Every row gives one point. Two turns around zero, p and q, are shown by what they do to some points. Write where each new point lands after one turn and then the other. Backwards means that the second turn is done in reverse. Each puzzle has new turns, and all numbers are rounded.

Turn p:
[ 8 24 16] => [ 2 27 12]
[  0 -31   9] => [  6 -28  14]
[-3 -4  8] => [-3 -3  8]
[-38 -35 -15] => [-28 -44 -10]
[ 32  45 -18] => [ 23  48 -24]
Turn q:
[  4 -40  20] => [ -4 -38  23]
[-14  24 -32] => [ -7  22 -35]
[ 9 -2 -4] => [ 9 -3 -3]
[-28  38 -12] => [-21  40 -18]
[ 30 -20  28] => [ 23 -21  33]
Where do these land?
p, then q: [-10 -48 -25] => [ -3 -54 -12]
q, then p: [ 4 -7 15] => [ 1 -3 17]
q, then p backwards: [-20   7   8] => [-17  13   8]
p, then q: [26 47  2] => [23 48 -7]

Turn p:
[-2  0 20 11 -8  3 -5 10] => [-1  1 20 12 -8  3 -5 10]
[-11 -10   2  24   0  -8   4  -4] => [-10  -6  -1  26  -1  -6  -2  -6]
[ 7 -9 12  3  6 -3 10  1] => [  5 -11  10   7   6  -2   9  -1]
[  6  19 -19  16   5   5   4  -4] => [  6  23 -17  11   9   3   3  -4]
[  5 -13   3   8  -1 -20  -1  10] => [  3 -12   2  10  -2 -21   0   7]
[ -4  12 -12 -13  -3   1   8   2] => [ -5  10 -10 -14  -2   2  11   1]
[  2  16  -4 -28  19   2  -6 -18] => [  0   9  -1 -33  18   3  -4 -17]
[  1   1   4   2 -16  13  -6 -14] => [  6   3   3   1 -16  14  -8 -11]
[ -4 -17  -5 -22  -2   7  -8  18] => [ -4 -19  -6 -19  -4   5  -5  21]
Turn q:
[  8  -8   1 -10  11  12   0   7] => [  8  -5   0 -12  13   9  -1   6]
[13  5  1  0 -9  4  3 -9] => [ 13   6  -1  -1 -11   4   3  -5]
[-12   1   2   1  -5  16  -6   5] => [-11  -1   6   1  -2  17  -5   4]
[-17   7   6  -9   2   9   3 -17] => [-14  11   8  -8   0   9   6 -17]
[  4   5 -21   7   3  14  -7 -12] => [  3   6 -20   8   1  16  -7 -10]
[  8 -22   3  -7  -6  10   1  10] => [  9 -22   2 -11  -1   9   1   8]
[-23   1   6   2  -4 -48   5   2] => [-26  -2   5   6  -7 -46   7  -1]
[  8  11  -1   0  -3 -30  -5  13] => [  2   8  -4   3  -6 -30  -8  15]
[ 6  2 -5  7  4 16 12  4] => [ 8  2 -4  6  6 16 10  6]
[ 5 -3  9 10  5 -4 -6 -2] => [ 7 -3  8  8  4 -5 -6 -4]
Where do these land?
q, then p: [-2  5 -7  9  9 -4  6  5] => [-4  6 -6 10 10 -4  4  3]
p, then q: [  6  -4   5   9  10   2 -15   4] => [  6  -4   4   6  10  -3 -17   2]
q, then p: [-13   5   8 -17  -6  -4 -15 -12] => [-12   4   9 -18 -11  -1 -12 -12]
q, then p: [  3  -2  -6  -2 -33  11 -14   4] => [  6  -3  -5  -3 -31  12 -11  13]
p, then q: [ 9  1 14  9 -2 -4 37  5] => [12  0 13 14  2 -2 36  2]
q, then p: [-3  5 -5 12  4 13 -6 -3] => [ 1  7 -3 10  5 13 -9 -1]
q, then p: [ -1  -2  -6 -38   1   7 -11   5] => [ -7  -4  -6 -38   0   5  -6   8]
p, then q: [  4 -13  -2   7   6  -3  27  -6] => [  6 -11  -5  11   7   1  24 -10]
p, then q: [10  6 -8  6  5 -5 -6 -6] => [ 8  9 -9  4  3 -7 -7 -4]
q, then p: [-11  -2   6   5   7 -15  -3   4] => [-13  -4   6   7   5 -14  -4  -3]

Turn p:
[ 25  -7   8 -21   3  -3   1   7   1 -48  12] => [ 24  -3  13 -24  -1   1  17  11   9 -42  13]
[-1 17 -4 22  5 35 11 -2 14 11  9] => [  4  16 -13  32   2  28  -1  -3  13  10   7]
[ 11  -5 -10  20 -16   2  14  -1 -15  -6   2] => [ 11  -8 -13  19 -14  -4  12  -3 -14  -9  -1]
[  8  22  22 -18  10  -6  15  -9   9 -14  -5] => [  3  25  21 -13   2  -5  23  -3  16  -2   6]
[-18  17   9  14 -20   7   4  -8 -27  29   0] => [-15   9   4  19 -18   6  -1 -12 -31  28   4]
[-14  15 -26  -4   1  -8  10  37 -14  15  -1] => [-14  12 -32  -7  -2  -3   1  32 -20  13  -1]
[ 20 -10 -26 -31  -6   4   1  10  12   1  22] => [ 22 -14 -27 -30  -3   7  -2   7  13   2  18]
[ -1   8  10  17   1  19  25 -14  -2  18 -36] => [ -3  14   4  25  -2  10  23 -16   1  22 -32]
[ -9 -19  -2   4  36 -24  18  -4  19  23  -3] => [-16 -15  -5   5  37 -25  10   5  21  21  -5]
[ 13  -4  13  26   9 -23  -2 -37   8   4 -16] => [  7   0  19  23  10 -34   0 -29  11   2 -14]
[-19 -20 -12 -32  15 -11 -26 -11  11 -31  14] => [-14 -15   1 -40  23   0 -19 -11  10 -33  12]
[  5   6   8  21 -17  -2 -36  -5   3   5 -19] => [  6   6  17  13 -18  -7 -34  -7  -4  -1 -21]
[ -1 -11  17   3 -34  13  -1  -1  14 -28  13] => [ -2 -15  13   4 -34  16   1  -5  15 -27  12]
[-20  -8  -7 -20  13  -3 -33  39 -33  20   8] => [-12 -11  -1 -26  16  10 -29  35 -41  14   2]
Turn q:
[-26  -1 -10  -8 -21  24  -2  18  -7 -12  19] => [-18   1 -15  -1 -23  22  -3  29  -2  -9  16]
[ 24 -18  23 -12   2   3  -3 -30  -2  -7  11] => [ 14  -7  13 -20  -7   5   4 -37  -6  -5  17]
[-28  17 -13  24  21 -10  -9 -31  28   9  23] => [-29  15  -8  34  13 -12  -7 -24  31   9  22]
[  5  -1 -21   4 -23   2 -10 -11 -22  -4  28] => [  4   7 -26   4 -15  -1  -6  -1 -24   2  30]
[ 12  18  31 -18  33 -31  14  -5  24  -1  21] => [ -4  22  32 -23  25 -19  29 -16  26   2  13]
[ 23 -17 -13  15  30   1  21   1  16  10   7] => [ 17 -26  -7   8  28  -2  23  -9  18  11   6]
[-26   7 -15 -30 -14 -10  -6  14  -9   3   2] => [-30  12 -16 -20  -8  -6  -5  22 -11   2  -5]
[-15 -15 -10  10 -20 -25  16  22  13   0 -31] => [ -4 -16  -8   9 -16 -31   8  21   7  -8 -36]
[-24   2  -1 -16  -6 -20  -3  22  22  29  -2] => [-26   1   2 -13  -6 -23  -4  21  21  25 -13]
[  2 -12 -18   6  31   8  -7   1 -23  -9 -16] => [ -3 -21  -6   9  33  11  -8  -2 -21 -12  -6]
[ -2   9  32  16  -2  24  27  10 -20   6 -11] => [ 10   1  32  19 -12  29  20  10 -12   7 -14]
[ 23  12  33  27   6   3   3   9   2  -7 -20] => [ 34   5  36  16   5   3   0   1   5  -8 -14]
[ 21  13 -19 -24 -18  15 -12 -14  -9 -11  -6] => [ 16  19 -28 -22  -4  16 -14  -9 -14  -5  -4]
[ 11 -15   1   7 -20  15 -29  -4 -12  -6 -26] => [ 19 -14  -2   0 -15   7 -36  -4 -17 -10 -13]
Where do these land?
q, then p: [-18  16  11   8  11  23   5  16   2 -22  12] => [ -7  12   5  18  -2  29   3  20  12 -17  10]
p, then q: [ 24   6  11  -2 -16  20   8  24 -24 -12  17] => [ 33   0  -1  -5 -15  19  17  23 -17   0  14]
q, then p: [-14 -20  13  24 -20 -23   8 -16 -12 -12 -14] => [ -9 -13  12  15 -24 -27  10 -15 -17 -22  -8]
p, then q: [  8 -10  -9   9  -7  15 -25  -3 -25  23  11] => [ 14 -17   0   2   3   6 -24  -7 -30  14  15]
q, then p: [ -9 -14   9 -29 -16  23   4 -21  16  19   0] => [-10 -11  -7 -17 -21  24  -6 -30  11  20  -6]
p, then q: [-14  -5  -4 -26 -13  -4  30  -1 -29  22  -1] => [-23  -9 -14  -5 -12   8  27   0 -26  28  -8]
p, then q backwards: [ 25 -27 -33  11  22 -12  -4   7  30 -11  -5] => [ 19 -12 -34  12  10  -9  -6  18  35 -16 -22]
p, then q backwards: [-11 -11   9  18  13   0 -25 -26   3  30  17] => [ -2  -8   3  23  26   2 -31 -18  -2  27   1]
p, then q: [ 21  19   2  10 -27  -5  11  28   6  13  -9] => [ 25  11 -10   4 -20 -16  -1  29   0  17 -14]
p, then q: [-23  26  10 -26  26   5 -26  -7  16 -25 -21] => [-24  38  21 -19  16  24 -15  -5  19 -18 -13]
q, then p: [ 27  10   5   4  19  -2  19 -24 -26  -9   8] => [ 20  13   5  14  20   1  31 -20 -15   2  15]
p, then q: [ -6  15 -22 -10  -3   4  20  -3  23  -3 -27] => [ -8  18 -28   3   3   3   3  -3  19   1 -31]
q, then p: [-19  20   0  -2   8 -27   3  -4   2 -27  18] => [-24  27  -2   2   3 -13  10   5   3 -21  23]
p, then q: [  8 -26  -2  11   3 -18 -27  30  19  13  -8] => [  6 -28  10 -14   6 -26 -30  22   9  -5 -10]

Turn p:
[-19 -15  -9 -17   0  -1   2   1  21 -15 -11  13   1 -19] => [-21 -11 -12 -22 -11  -7  -3  -1   2  12 -19  12   9 -14]
[-18  -3 -12   9   3  -2  -2  13 -13  26 -13 -12   1   5] => [  1  -9   3  24   6 -16 -16   8 -22   1  -7 -10  -3  -2]
[  3  19 -18  23  -8  -3 -23 -11   6   0  16 -22  -7   6] => [ 10   1 -25  23   6  10  -4  -8  17 -18   5 -22 -12  -8]
[ -6 -12  16  -9 -10   2   4  28  19 -11 -19  -5  18 -14] => [  7 -29   4 -19 -15  -7  -3  14   3   9 -15   2  27   7]
[-21 -12  16 -18  -1 -16   3  -8   0 -18 -28  -4  11  -2] => [ -7  -7  23 -12 -19 -19   4 -17   2   4 -25  -2  17  -8]
[ 19  24   6  24   4  27 -17 -25  -8  20  12 -12  -9   8] => [ 21   9  -2  25  16  29 -12 -19   6   6  29 -11 -17   2]
[ 20  24  -4  14   0  10   4  -7 -15  -6   9   5 -19  13] => [  5  16   3  11   5  26   7  -1   5  -8   6  -1 -28  14]
[ 20 -17  17  -5   6 -27  15  -4   5   7   4  14  -9 -18] => [  6   2  13 -11   7 -16  28  11   8   6  11  27   1 -16]
[-18  -6  -1 -16   9  -2  17   1   8  -5 -10  14  28 -25] => [-21  -6  10 -18  -7   4  -1   9 -13  11 -11   7  29 -21]
[-15 -23  23  -3  12 -16  -1  16  -5 -12   8  29  16  -6] => [-28  -8  17  -7 -10 -18   5   6   4 -10  10  27  26   8]
[  9 -16   5   6  33 -16  19  15   0 -17  -9   9   5  -3] => [-15 -18  23 -16  20  -2  17   8  -4 -16  -9  18   4   1]
[ 18  34 -19   2 -26   3 -11  -9 -12   9  11  -8   4  11] => [ 23  33 -16  20  -4  20  -6   7   4  -8  -1 -18  -6   2]
[  7  13 -15  21 -27  17  -6 -16   5  12  -1   5 -14  23] => [ 15  12 -29  28  -3  17   4 -15  -5   9  -2  -2 -17  14]
[ -6 -22  -7 -19 -11  10 -10   6 -10 -15 -13  -2  -1 -24] => [  4  -8  -2 -24 -25  -9 -23   0  -5  -4 -10  14  -3 -11]
[ 10   0 -20  -7  -3  17 -17  -9   3  16   8 -18   8  32] => [ 17  18 -24   3  20  -2 -16 -18 -12  -5   3 -20   2  14]
[  2   6   3  11  -5   9  19  -8  -8   4  30 -17 -14  13] => [  2   4  -5   3  -1   6  18  -1  -9  -4  28 -23 -21   7]
[ -4   7  18 -16  24 -11   5  17   5   3   5  11 -18  -1] => [-20   0  19  -9  14 -14   3  16  18  13   5   3  -7   9]
Turn q:
[-22 -18  -6  -4  -5   5   1  -9  -9  16  14   6  -3  16] => [-13 -15  -8  -1  11 -15 -19 -14 -12  15   9  -2   4   0]
[  2   3  -2  -2  -4  10   1   2  -6   5  -5 -14 -28  -1] => [-21   8   3  -5   2   7   2 -10  12   0   7  -2 -18   3]
[-11  -2  -6  25  10   5  10  -9  27  12  -5  12   3 -18] => [  9  12 -21  30   5  -8   8  -7  12  -4  11   6  19  -4]
[ -8 -16   8  26 -13  28  13  -9  -7  -8  16   6   9   7] => [ -1 -14  -4  12   1   3  14 -19 -28   6  23   5  11  18]
[ -6  11  12  -6   2 -22   5  24   3 -18  11 -18  -9  11] => [-20  -2   8 -13   1 -11  11  29  -5 -17  -9 -15  -5   5]
[ 25  -1  -4 -13  -1   2  26 -32  11   5 -10  12  -2  -5] => [ 25  16   7  -9   4 -17  16 -19  11  11   6  24  -5 -12]
[ -3 -10  -1  -4   5   6  -1  18   7   0  10  24  24  14] => [ 14 -22 -14  -3  13   4  -2  19 -11  12   0   6  16   3]
[ 17  23  15  -8  15 -13 -34 -10 -18  10  -6 -10 -19 -14] => [  6  20  32   6  -2  14 -28   5  14 -13  -5 -13 -27  -7]
[ -6 -11  -8  -6  12 -13  18  14 -24  -1  -9 -14  14 -13] => [ -3   5  -8  -5   1   4  13  -6 -12  10 -28 -25   0 -15]
[ -9   8 -10  21  -8  10 -17  -6   4 -21 -27  25  -7   6] => [ -4  20 -11   5 -11  19 -14  -1  -4  -8  -2  31  17  21]
[-28  48   1  -4   1   0  -2  13  -5 -13   3 -17  -8  -1] => [-29  20   4 -15 -15  11  -5  22  -4 -23  16 -18  11 -14]
[ 18 -12   0 -20 -11  25  -8   4  10 -10   2   3  -2  21] => [  0 -26  10 -22   7  12   4  -1  10   7   6  24  -2  12]
[ 24 -20  -7   4 -12  -8  -3  12 -17  26  29 -19  16  10] => [ 18 -38  -9  -5  -6  -9  -1  -8  -5   9   0 -29 -30   7]
[-25  -4   9 -14 -11 -13  12  -2  -9   0 -27 -14  21  -2] => [-11   9   9  -8 -19  -9   3  -4  -2  23 -21 -16  27  -6]
[ 18 -12 -10   8  43 -24 -25 -18  32  -3  17   4   2  -7] => [ 32 -10   1  23  28 -16 -13   1  17 -42 -19   9  -1  -8]
[ 16   9   7  14   0  18   7   1   4  -6 -17  16 -13   2] => [ 6 21 -1  1  5 16 12  1  4  3 12 18 -3 18]
[ -2   5   1 -18 -22 -16  -4   7  -5   8   5  -2   1 -27] => [ -7  -4   5   8 -25  -5  -2  12   3  13  -7  -3 -15 -24]
Where do these land?
q, then p: [  9   0   9 -17   0   4  -9 -14   5   1 -31  10  16  16] => [17 16  4 -2 13  2 -5 -3  8 21  0  9 29 13]
q, then p backwards: [  2   1   0 -14  33  -3   0   6 -10   0  13 -36 -11   1] => [ -1  13 -11  -2  35 -12   7  -7   0 -18   3 -31  -3   4]
q, then p: [ -5   7   1 -18 -11   8  13   5  -1 -25 -23  12  -8  27] => [-20  28  11  -6  -4  -7 -11  10  -9  22  -8  -2  18  18]
p, then q: [-10   1  24   2  -8   7  -4  15  -4  -4 -38  10   2   4] => [ 12  -2   9   6  -5  -6 -12   0   7  29  -2   3   8  35]
q, then p: [-12  13  -6   8  10   7  -1   0   7 -19 -29   0  -8   9] => [-17  11   0  -2  -3  22  -8  -4   1   6 -16 -14  19  12]
q, then p: [ -5 -13 -21  14  24   3  -1  -2 -12  20  10 -20  -2  15] => [  0   0  -4 -12  19  -5  -8 -29   1 -18  -6 -17 -12 -21]
p, then q: [ -7   8   9  18  25   9   2  -3 -12   5  30 -14   5  25] => [-13 -13  14  -1  18  -7   3 -11 -21 -32  13 -20   6   5]
q, then p: [  8 -23  17   1 -30 -10  13 -16   9  -9  -6  17  -9 -25] => [-1  4  7 37 -9  0 32  9 -7 16  1 24 -3  1]
p, then q backwards: [ 19   1  -2  10 -13  -4 -10   8  -2 -17 -22 -10  10  16] => [ 21 -11  -5  16  12  -9 -15  -5   7 -14 -12  -7  18   4]
q, then p: [ -3   5   3  -4 -35   3 -13 -24   9  -4   4  10  -2 -34] => [  3  -2 -15  24 -33   8  14   5  10   8  17  26   5  -5]
q, then p: [  7  13 -14  10  30  11  21   4 -19   8   8  -7  14   0] => [  9   8   8 -25  13  19  -8   3  -8 -13   6 -20 -17 -19]
p, then q: [ 16  12  11  -5 -37 -13  -3  -4  13  13   0  26 -25 -21] => [ 13   8 -36   6 -12  -9   9  22  23  15  25  14 -18   0]
p, then q backwards: [  6 -10  -7   1  25  26   0  19  13   4  21  -9   1   7] => [-6  1 -6  3 12 17 -3 15 -5  8 20  4 -8 36]
p, then q backwards: [ -2 -12 -17   4  23 -10 -17   2 -19   3  22   7   0  -3] => [-15  14  -8   3  13  -3  -7 -12   9  -7  21   5 -28   2]
p, then q backwards: [ -4   2   6  -9 -26 -18  -4   3   4  -4  11  13   9 -27] => [ -9  23  -7  -9 -19  -7   4   5  24  -2 -11   5  12 -15]
q, then p: [-11  -3  -2  -9 -39  -1   5   0   2  13   1   5   0 -12] => [  3   4 -20  22 -17 -18   5  12  -8  12   8   6   3 -11]
q, then p backwards: [ -8  -2 -12   9  29 -18   7   2  16  15  28 -14   8   2] => [ -3  -9 -18   8   7 -24 -13   6  11   9  13 -36   4   6]
